Each row of a before or after table is a point. The points were changed in one or more steps. Then noise was added and the rows were shuffled. The steps act on columns, c1 being the first. What was done? A step turns or swaps two columns, mirrors them in a line or flattens them onto one, adds a multiple of one to another, or multiplies or shifts one. Angles are multiples of 10 degrees, from the lower column toward the higher: turns from -170 to 170, lines from 10 to 170 but not 90. Use the fewest steps. Two steps may share a column if one is a turn and the other turns, adds or multiplies; they go together, in the order done. Otherwise the lowest column goes first.
In the rows, zero is written as 128.

Before, 12 rows:
[[ 83 134]
 [130  64]
 [111 166]
 [158 159]
 [148  90]
 [168 135]
 [ 41  99]
 [178 103]
 [152 148]
 [140 148]
 [ 62 171]
 [147 170]]
After:
[[137 168]
 [148 152]
 [136  84]
 [168  60]
 [167 146]
 [102  40]
 [157 160]
 [102 176]
 [165 114]
 [148 143]
 [ 89 148]
 [ 67 132]]
Steps: swap c1 and c2

Before (12 x 4):
[[121 104 164 109]
 [109 126 119  77]
 [135 119 133 116]
 [ 89  71  80 182]
 [113  92 118 176]
 [125 164 118 113]
 [124 153 149 146]
 [132 106 115 157]
 [119 143 120 160]
 [134 132 147 125]
 [114 155 148 114]
 [125 125 106  86]]
After, 12 rows:
[[140 120 140 116]
 [105 144 107 160]
 [118 106  96 158]
 [134 126 104  79]
 [136 133 177 126]
 [ 63  72   7 183]
 [ 89  93 103 175]
 [147 125  73  86]
 [131 105 218 108]
 [133 165 103 111]
 [115 153 181 146]
 [122 155 178 114]]
Steps: add -0.5 times c4 to c1; multiply c3 by 2.5

Before:
[[147 131 134 143 159 144  97 149]
 [163 123  83 185 140 121 170 152]
 [146 101  78 182 116 134 175 150]
 [145 116  73 157 102 170 171 155]
 [101 106 163 122 143 135 128 103]
 [129 158  88 142 102 120 138 149]
 [133  87 134  92 164 134 112 108]
 [107 173  87 121  92  62 157 154]
 [144 133 139 175 158  86  78 166]
 [109 125 179  99 122 126 156  60]
 [105  89 155 125 124 123  98  90]
 [133 150 124 126  97  82 129  65]
 [163  75 169 119 128 149 123 136]]
After (13 x 8):
[[101 163  92 127 144 160 156 106]
 [150  93 132 141 143 103  93 120]
 [ 97  73 157 117 153  79  92  76]
 [ 68 128 154  99 133 188 181 106]
 [ 86 179 109  95 107 150 131 130]
 [169 142  96 144  94 114 129 150]
 [190 128 168 155 160 120  72 180]
 [217 133  73 174 100  74 143 102]
 [223 149 176 184 150 109  87 142]
 [245 134 173 188 120 107  85 135]
 [ 92 152 131 122 122 156 166 128]
 [131  97 129 121 152 170 124  68]
 [144 175 126 123 147 131 167 144]]
Steps: add 1.5 times c4 to c1; turn c2 and c5 by -160 degrees; swap c3 and c7; turn c6 and c8 by 70 degrees

Before (11 x 9):
[[115 119 108 160 128 140 150 121 132]
 [101 142 139 175 157 117 111 148 123]
 [106 146 108 111 105 125  92  89  80]
 [158 106 115 110 104 155 161 158 124]
 [133 146 164 110 113 115 173 113 113]
 [132 135 114 111 139 135 126 131 108]
 [152 138 110 173 133  94 130 127 147]
 [141 141 121 119 157 132 105 122 111]
 [ 92  86 132 128 122 129 155 130 127]
 [143 108 156 147 100 133 150 106 117]
 [111 129 131 128 140 139 136 149 157]]
After (11 x 9):
[[145 102 158 116 105 115 143 108 145]
 [ 87 154 109 140 104 131 159  88  79]
 [ 76 154 141  82 158 118 127 146 109]
 [141 132 116 147 143 128 143 134 122]
 [ 90 135 129 139 137 122 102 149 144]
 [  6 102 130 126 120 128 137 133 154]
 [ 89 128 107 106 129 110 133 120 147]
 [157 144 165 137 113 138 159 115 162]
 [172 136 123 136 159 136 135 127  98]
 [194 129 112  71 135 131 105 129 136]
 [174  96 114 156 101 119 145 158 154]]
Steps: turn c1 and c2 by -20 degrees; multiply c1 by 2.5; turn c4 and c6 by -150 degrees; multiply c6 by 0.7; turn c7 and c9 by 70 degrees

Before (14 x 12):
[[131 119 100 119 176 139  79 134 141 171  94 124]
 [229 184  87 150 137 104 149 165  74 137 141 141]
 [101 106 128 150 144  77 125 141 145  78 196 148]
 [ 85 161 138 201 112 105  94 148 179  54 156 137]
 [ 48 109 143 171 133 167 148 207 146  69 152 116]
 [122 157 149  97 116 163 100 191 175 196 138  64]
 [126 137  92 108 139 168 129 141 178 162  83 100]
 [128 167 171  74 143 157  98 118 133 112 101  87]
 [141 154  41 124  88  67 153  97 108 166 129 203]
 [178 166 103 171 117  27 177 146  80 165 105 129]
 [ 89 196 153  99 196 165 120 167 175 169 128 105]
 [ 98 126 153 156 122  75 150 216 209  43 155 160]
 [196 180  47 131 140  60 181 112 116 164 140  96]
 [151 128 162 142 127 177 139  95 168 172 113 131]]
After:
[[125 170 166 131 149  89  96 128 177 129 108  87]
 [105 128 106 147 148 184 121 158 123 100 193 154]
 [ 46 143 113  70 134 124 154 202 104  68 146 114]
 [124 147 161  91 119 114 101 126 179 123 141  62]
 [ 87 153 196  90 194 109 117 132 184 125 123 107]
 [124  92 138  80 136 112 131 118 175 130  86 101]
 [ 87 135 165  77 113 199  94 174 105  88 154 140]
 [ 98 156 129 101 122 216 151 224 161  48 154 161]
 [131  96 120 117 176 126  82 120 149 147  91 129]
 [142  42 153 183  85 164 153  92 120 163 133 201]
 [143 162 126  71 129 116 136  83 145 154 106 134]
 [177 102 168 199 110 200 180 118  70 135 100 129]
 [199  48 183 179 135 176 182  99 120 153 142 101]
 [227  92 192 160 139 129 150 143  76 118 142 140]]
Steps: swap c2 and c3; turn c4 and c9 by -50 degrees; turn c4 and c6 by 140 degrees; flatten c8 and c10 onto the line at 140 degrees

Before:
[[162 134 117 108 150 123 102 130 136 129 136 104 129 188 130 115 174 103]
 [112 103 113 154 144 235  88 156 127 118 146 100 196 186 120 119  88 125]
 [130  88  73  85 138 159 109 142  94 138 136 122 102 187 131 120  76 142]
 [131 124 129 123 136 181 133 113  99 197 131 156 141 191 151 123  81 151]
 [127 111 136 142 155 124 159 120 139 165 109 160 109 198 119 124 121  58]
 [164 133 123 136 137 134 126 121 139 133  83 145 109  68 127 120  76 147]
 [148 106 129 131 140 157  98 117  58 133 167  93 142 104 144 117  87 156]
 [130 121 117 139 161 131 101 115 106 138  74 159 144 169 120 128 127 112]
 [106  73 134  36 141 177 101 114 111 122 129 110 124 169 134 130 116 114]
 [165 131  29 142 148 128  87 112 129 131 163  93 145   7 129 134 125 145]]
After:
[[140 109 177 132 176 127 103 119  73 152 168  90 135 105 146  86 182 218]
 [ 98 107 114 153 207  55 105 160 131 137 149  96 195 188 120 118 212 184]
 [128  79  99  85 182 133 131 139 101 154 135 122 107 186 133 105 189 200]
 [150 131  27 144 150 133  74 112 126 151 165  92 147   8 130 138 132 203]
 [ 97  74 147  38 167  93 138 118 109 135 130 111 129 170 136 122 164 176]
 [158 135 112 138 175 148 107 125 144 149  83 145 108  70 128 129 175 209]
 [150 134 110 109 118 111  89 128 140 146 135 105 129 187 131 115  84 167]
 [123 123 131 141 157 120 106 115 115 155  75 161 144 166 117 119 129 169]
 [140 110 127 144 159 131 169 124 142 183 104 156 107 199 118 130 133 117]
 [130 129 153 122 181 108 134 112 107 215 131 157 140 191 150 115 194 216]]
Steps: turn c1 and c7 by -20 degrees; add -0.5 times c2 to c7; add -0.7 times c9 to c3; turn c9 and c16 by 30 degrees; turn c6 and c17 by 150 degrees; add 0.7 times c17 to c5; shift c10 by 20; shift c18 by 60

Before (10 x 24):
[[123 127 131  99 109 140  95 136 120 106 146 129  77 172 139 120 109  77
  134 127  92 116 133 107]
 [153 118 148 110 131 141 123 132 140  88 104 135 130 167 110 118 118  78
  125 141 129 133 104 154]
 [103 107 163 181 143 109 118 125 129 128 132 128 151 118 131 130 137 127
  130 129 153  83 132 128]
 [111 141 145 161 139 173  90 115 123 108 151 139 130 125 122 106 137 117
  126 136 146 146 146 100]
 [108  89 149 102  78 101 137 112 143 158 113 147 138 100 141  99 130 171
  145 114  97 121 131 136]
 [ 80 112 123 121 162 108 120 133 140 141 125 117  97 111 113 176 127 101
  122 118 161 139 132 160]
 [103 129  96 126 113 154 123 152 163 130 130 145 125 178 117 106 109 137
  152 106 134 153 107 155]
 [152  83 122 105 108 132 128 131 121 142 130 117 125 132 143  91 108 137
  162 155 133 102 136 105]
 [103 115 130 127 112 175 143 145 110 114 147 132 116 150 121 106 107 145
  126 135 150  84 121 136]
 [127 151 145 110 158 132 127  99 130 137 139 124 121 105 137 119 146 146
  110 130 136 110 125 111]]
After:
[[ 96 157  95 130 108 156 126 153 110 128 129 143 130 179 116  72 113 103
  151 107 132 151 156 131]
 [117 110 132 102 107 139  97 137 100 108 145 128  77 171 141 108 111 174
  134 126  91 114 123 127]
 [ 93 128 161 186 142 109 118 128 132 129 135 128 152 123 130 132 139 128
  126 129 157  83 128 151]
 [108 102 147 160 137 171  92 118 134 108 150 135 129 124 126  73 136 148
  128 137 143 149 131 111]
 [103 129 150 102  75 102 138 111 151 156 115 147 139  98 138  58 127  92
  145 114  96 126 140 175]
 [160  95 122 105 109 132 128 134 138 142 132 115 126 133 142  33 108 131
  161 157 135 101 127 170]
 [ 95 132 130 125 113 176 142 142 141 114 148 134 115 150 122  72 105 115
  127 135 150  85 112 142]
 [ 65 156 120 121 164 111 120 132 109 142 126 115  95 109 113 247 128 147
  125 120 160 141 144 149]
 [160 148 148 111 131 140 120 134  79  86 106 138 127 167 111 103 119 150
  122 139 131 134 132 147]
 [122 123 144 109 159 132 127  97 142 138 141 122 124  99 135 108 144 113
  110 129 135 109 128 103]]
Steps: multiply c1 by 1.3; turn c2 and c24 by -80 degrees; turn c9 and c23 by 70 degrees; turn c9 and c18 by -140 degrees; multiply c16 by 2.5

Before, 13 rows:
[[134 138 154 164 144 114 173 146 135  64 133 130 124 116 109  87 139 154
  141 124 159 115 113 101  89 131 178 137 146 123 123  83]
 [155 102 145 112 132 115 146 106 128  96 130 129 111 157  88  92 150 173
  137 107 192 113 106  61 150 161 150 123  97 122  96 101]
 [115 118 137 117 125 132 151 100 125 104 116 129 159 122  84  79 129 172
   96 111 151 136 112  59 103 157 118 150 167 134  93 100]
 [113 149 151 106  66 100  77 135 117  67 106 144 113 156 135 178 114  88
   94 146 118 107 104 138  79 141 198 132 125 159 152 114]
 [ 54 133 123 103 112  87 139 127 122 140 136 141  64 189 148 164 116 104
  147 134  76 162 109 114  86 131 117 151  63 135 149 182]
 [131 124 120 141 100 159 142 115 145 101 132 123 107 151  82  71 171 153
  132  92 161 115 134 120  93 141 112 107 130 118  78 108]
 [102 152  87 107  96  82  88 152 101 112 108 122  68 154 174 180  89  86
  138 187 133  99 112 129  71 144 185 148 147 179 108  87]
 [ 92  84 118 128  90  74 134 122 109 158 113 102  61 143 161 150  98 113
  125 115  66 120 151 139 140 133 121 138  94 138 162 183]
 [115 142 136  97 105 131 171 132 147 114 150 137 158 108  92  89 169 148
  149 110 153 111 120  92 161 121 148 132 133 133  76 126]
 [ 90  78 132 100  95 102 127 139  88 150 143 153  79 198 206 169 104  98
  121 122  53 131 119 162 113 110 117 185  74 142 138 129]
 [110 106 114  74  85 100 141 134 128 148 134  68  94 165 176 171  81 112
  150 110  51 122 100 146  81 132 109 165  44 141 156 156]
 [119 122 169 115  96 134 137 113 127  57 145 111 121 124 116  94 143 170
  159 147 188 129 135  91 131 132  93 139 147 121 110 115]
 [ 81 145 167 108  90 112 117 139 136 132  88 134  90 170 154 188  59  95
  138 167 129 125 101 167  95 158 186 110 145 150 133  73]]
After, 13 rows:
[[ 87 148 163 106  91 112 119 140 140 136  87 129  91 172 150 165  64  97
  136  75 127 124 103 205  89 158 176 108 129 148 132  75]
 [ 92  82 134 100  93  99 121 139  75 151 143 149  79 198 209 142  74  96
  118 139  57 129 117 186 111 101 118 171 124 141 137 134]
 [124 126 163 118  94 131 134 114 121  54 147 107 124 120 115 118 139 169
  157 170 187 131 133  57 132 135 140 135 125 122 111 112]
 [129 126 118 137 100 157 141 113 149 100 134 125 104 151  83  78 177 150
  131 137 161 113 137  98  95 141  93 113 126 120  81 105]
 [137 139 153 159 148 112 172 145 127  59 134 131 124 118 109 109 137 149
  137  77 158 114 113  74  86 131 130 140 133 125 129  86]
 [152 108 144 111 132 117 146 104 128  93 128 128 114 156  95 132 152 173
  141 108 188 112 102  15 149 163 108 121 131 124  95  99]
 [ 95  85 113 124  91  71 131 126 109 157 114  98  66 148 159 142  95 113
  124 130  65 117 153 149 135 131 111 132 126 139 161 185]
 [111 118 144 123 127 134 147 104 117 104 112 131 165 121  79 120 114 175
   98 133 150 141 113   8  97 153 108 149 122 133  92  96]
 [ 55 134 117 105 106  87 138 121 117 143 142 141  66 190 151 167 102 102
  149 141  76 161 108 115  85 136 126 149 125 136 147 188]
 [100 153  84 107  94  81  88 151  98 109 108 119  69 149 172 178  83  79
  142  82 133  96 105 148  75 145 195 141 120 181 112  86]
 [111 141 141  96 101 135 175 138 147 113 153 134 156 108  92 109 162 151
  150 105 155 112 118  63 160 122 114 140 128 137  74 123]
 [116 149 150 103  58 102  80 136 119  72 104 144 112 158 140 170 113  90
   99  61 119 113 106 162  79 139 161 130 128 155 149 110]
 [110 103 118  76  87 104 139 135 113 146 132  72  98 166 177 163  54 112
  152 138  53 124  98 174  82 135 107 164 131 138 156 157]]
Steps: turn c9 and c28 by 20 degrees; add -0.7 times c28 to c17; multiply c24 by 1.6; turn c16 and c24 by 20 degrees; turn c20 and c27 by 80 degrees; multiply c29 by 0

Before, 12 rows:
[[131 106 130 166 181 144  82 122 114 142 111 114 143 122 160 127 149 104
   93 147 112 118 152 144 125 118 132 183 115 139 116 157 119 114 116 125
  149 198 122 150 138 120 149 157 128 151 125  97 118 113 106  94 124  51
  103 106 152 111 118 120  98 126 106 131]
 [121 140 127 185 167 171 161 131 122 144 117 115 142 100 102 132 141 105
   95 124 106 118 126 127  59 150 143 120 111 131 112 151 131 155 104 138
  121 104 124 109 127 127 135 119 128 122 118 104 141 125 129  93 158 132
  129 118 160 136 162 138 111 117 108  94]
 [120 121 144 101 117 153 101 128 120 106 106  95 146 104 148 124 111 122
  131 126 155 111 138 138 102 133 150 120 136 145 116 112 119 132 132 145
  114 105 140 107 183 135 158 113 120 132  99 142 112 135 128 152 120 136
  106 100 134 112 181 139 121 114 131 122]
 [136 139 142 133 119 166 150  91 115 143 113  95 131 113 155 118 138 131
  133 124 146 138 134 117 127 102 146 123 113 125 145 153 120 132 146 111
  114 121 142 106 112 125 145 116 138 122 138 136 117 165 130 177 125 107
  111 101 151 110 142 127 118 133 134 111]
 [135 137 136 102 141 165 121 124 113 115 123  98 109 108  98 140 113 147
  102 134 145 122 135 120 118 131 146 121 114 121 114 135 130 169 147 113
  117 103 125 159 115 120 158 108 203 116 118 119 114 119 114 103 118 136
  127 100 150 134 126 132 124 111 159 116]
 [138 136 164 121 120 163 104 120 110 124 114 114 127 131 158 133 120 137
  152 139 150 121 138 142 132 133 131 110 126 143 144 146 122 161  76 147
  181 129 136 120 128 101 128 120 138 167 141 131 145 143 115 182 135 121
  126 101  57 125 160 135  90 127 124 107]
 [140 129 128 108 125 149 135 123 141 122 125 104 123 101 147 184 199 143
  134 134 121 131 145 129  53 148 146 127 109 141 114 125 130 116 141 115
  127 121 140 104 140 130 162 117 120 122  78 125 126 114 135  99 163 137
  119 114 141 119 123 136 130 116 161 119]
 [124 132 130 129 128 160 132 128 122 139 100 118 108 165 138 133 166 100
  109 124 142 120 123 134  99 103 126 127 116 100 169 146 112 115 146 117
  128  97 124 110 123 104   7 108 134 133 127 119 130 125 171 124 141 122
  131 104 136 124 130 106 127 128 129 128]
 [136 139 135 132 140 155 160 104 171 150  96  92 112 124 149 118 119 104
  148 135 106  98 140 109 135 135 142 152 116 128 140 120  62 111 123 130
  131 103 141 115 126 125 159 113 138 141 142 144 114 115 130 113 133 136
  127  98 130 231 145 132 140 116 112 130]
 [153 135 129 107 126 146 165 116 187  68 103 101 132 108 109 116 110 109
  105 123 151 117 128 107 121 108 145 116 107 142 138 130 110 129 123 110
  133 138 116 153 125 133 106 133 137 122 147 138 111 121 120  91 104 132
   97 116 124 134 140 126 140 120 105 109]
 [126 133 146 116 155  73 166  43 110 145  98 117 126 136 138 117 136 170
   98 136  58 138 140 110 124 151 148 148 114 123 129 140 128 113 147 128
  126  95 103 130 114 129 143 106 126 117 127 128 115 139 109 101 125 102
   98 128 144 122 122 107  78 122 116 124]
 [143 127 172 140 120 149 152 112 130 144 115 100 126 180 149 126 126 128
  106 164 145 120 128 112 125  97 115 129 215 128 109 136 113 137 124 110
  114 135 141 142 133 137 159 174 120 140 137 140 128 149 111  95 107 101
   99 148 118 112 120 120  96 113 121 131]]
After:
[[117 128 129 107 125 149 136 121 139 122 122 104 117 103 147 185 200 115
  133 136 121 131 145 130  53 148 146 126 109 142 119 127 130 117 142 115
  128 120 139 105 141 122 129 138 131 114  78 126 125 114 136  99 162 139
  118 115 143 121 124 136 131 116 162 138]
 [121 137 136 102 141 166 122 124 111 114 122  98 104 108  98 140 112 111
  102 135 144 122 135 120 117 132 145 121 114 120 126 112 129 169 147 113
  117 104 125 158 116 132 156 143 205 100 120 119 115 120 115 102 119 136
  126 100 149 132 127 132 124 111 158 144]
 [120 138 135 132 140 155 159 104 159 151  96  91 121 125 149 119 119 151
  149 135 106  98 141 108 136 136 142 152 116 128 146 129  61 110 124 130
  133 100 143 115 127  98 136 145 147 136 142 144 115 115 130 111 134 136
  126  98 131 199 144 132 139 116 112 121]
 [126 107 130 165 180 144  82 122 112 142 112 114 135 123 161 125 149 152
   92 148 113 117 152 144 125 118 132 183 115 139 111 116 119 115 115 125
  149 199 124 150 137 131 131  89 133 156 125  98 118 112 105  94 124  50
  103 105 153 116 119 120  98 126 108 121]
 [119 135 165 121 119 162 105 120  96 124 114 114 135 130 158 133 121 122
  152 138 149 121 138 141 132 133 132 111 126 143 141 107 123 161  75 147
  182 130 137 121 128 120 130 126 136 173 142 132 145 143 116 181 135 123
  124 101  57 126 160 134  90 126 125 150]
 [102 135 128 106 126 146 165 117 177  66 102 100 135 109 110 116 111 150
  105 123 150 117 129 108 121 108 147 115 107 141 135 129 110 129 123 110
  134 138 116 154 126  94 128 122 128 128 146 140 111 120 119  92 104 132
   98 117 124 133 141 125 141 119 106 143]
 [134 140 127 185 168 171 161 133 122 144 118 116 131 100 101 131 142 155
   96 123 106 118 126 125  57 151 144 121 110 132 107 105 132 155 104 140
  121 104 123 110 128 131 128 124 130 124 119 105 140 127 129  92 157 132
  128 117 160 132 164 138 111 116 108 157]
 [113 129 171 142 121 147 151 113 136 142 114  99 117 181 149 125 127 126
  105 165 145 120 129 112 125  98 114 130 214 128 112 144 113 136 127 109
  113 135 141 141 134 134 130  83 130 135 136 140 127 149 111  96 107 101
   98 148 119 116 120 120  97 113 121 123]
 [120 138 143 134 119 166 150  92 116 143 112  93 139 113 156 119 138 128
  134 123 145 139 135 117 126 101 144 122 112 125 140 100 119 131 147 112
  115 120 142 107 112 133 135 126 143 129 138 136 118 165 131 176 123 107
  110 102 149 116 141 128 118 133 134 145]
 [136 122 145 100 118 152 101 129 127 106 108  96 138 104 149 124 110 135
  132 128 155 111 138 137 104 133 152 120 136 144 107 134 119 131 133 145
  113 104 141 108 182 138 129 149 131 138 100 142 111 134 128 152 120 135
  107 100 133 117 182 140 120 113 130 130]
 [132 131 132 127 128 160 134 129 108 140 102 117 132 167 138 135 166 155
  109 124 142 121 123 134 100 104 129 126 118 100 173 101 113 114 146 116
  129  98 122 110 124 114 116 137  93 136 125 119 131 125 171 125 139 123
  131 104 135 126 130 106 126 128 128 122]
 [130 133 145 117 155  73 167  43 114 145  98 115 127 136 137 118 136  87
   96 137  57 138 139 109 124 151 148 147 116 122 131 106 128 113 146 126
  126  95 103 129 114 140 128 141 133 117 127 127 115 139 107 101 124 102
   97 127 143 124 121 106  77 122 115 140]]
Steps: multiply c1 by -1; turn c9 and c42 by -40 degrees; turn c13 and c31 by -30 degrees; add 0.7 times c13 to c46; turn c18 and c64 by 170 degrees; turn c32 and c44 by -150 degrees; flatten c43 and c45 onto the line at 70 degrees; multiply c58 by 0.7
